Rows are points. Any point is a mix of the corners, with weights that add up to 1. It lies inside the corners' shape when no weight is negative. Is each point inside? If not, which corners have a negative weight?

Corners:
(1): [-0.19  0.55]
(2): [-0.44  0.01]
(3): [ 0.19 -0.63]
Points:
[-0.51  0.59] -> outside (3)
[ 0.10 -0.43] -> inside
[-0.32 -0.07] -> inside
[ 0.14 -0.52] -> inside

Corners:
(1): [-0.31  0.40 -0.52  0.81  0.49 -0.86 -0.22 -0.08 -0.53]
(2): [ 0.02  0.58 -0.61 -0.54  0.01 -0.34  0.32 -0.30 -0.19]
(3): [-0.22  0.01 -0.06  0.79 -0.38  0.21  0.00 -0.30  0.34]
(4): [ 0.07  0.75 -0.48  0.41  0.54 -0.80 -0.55  1.03  0.32]
(5): [ 0.27 -0.14  0.32 -0.03 -0.24  0.20  0.71 -0.37  0.09]
(6): [ 0.82 -0.94 -0.51  0.06 -0.48  0.52  0.35 -0.58  0.19]
(7): [ 0.39  0.04 -0.60 -0.14  0.69 -0.19  0.09  0.20  0.88]
(8): [-0.87 -0.67 -0.32 -0.35 -0.17 -0.54 -0.27  0.65 -0.13]
(9): [-0.27  0.11 -0.12  0.61  0.54  0.53 -0.03  0.71 -0.23]
(10): [-0.80  0.59  0.65 -0.07 -0.04 -0.58 -0.72 -0.23 -0.17]
Points:
[ 0.27  0.74 -0.59  0.18  0.15 -0.59 -0.19 -0.36  0.11] -> outside (5, 8, 9)
[ 0.04 -0.51 -0.23  0.05 -0.34  0.24  0.55 -0.15 -0.25] -> outside (4, 7, 10)
[ 0.06  0.22  0.05  0.47  0.31  0.02 -0.21  0.03  0.21] -> outside (2, 8)
[-0.27  0.26 -0.34  0.32  0.18 -0.35 -0.30  0.20  0.01] -> outside (5)
[ 0.06  0.14 -0.13  0.07  0.10 -0.12  0.17  0.09  0.10] -> inside
[-0.08  0.01  0.10  0.13  0.05  0.02 -0.05  0.08  0.28] -> outside (1, 2)
[-0.18  0.18 -0.05  0.08  0.02 -0.29 -0.24  0.01  0.06] -> inside
[ 0.23 -0.62 -0.11  0.30 -0.39  0.50  0.71 -0.48 -0.32] -> outside (4, 7, 10)
[-0.61 -0.02 -0.11 -0.01  0.12 -0.34 -0.08  0.15 -0.12] -> outside (4, 6)
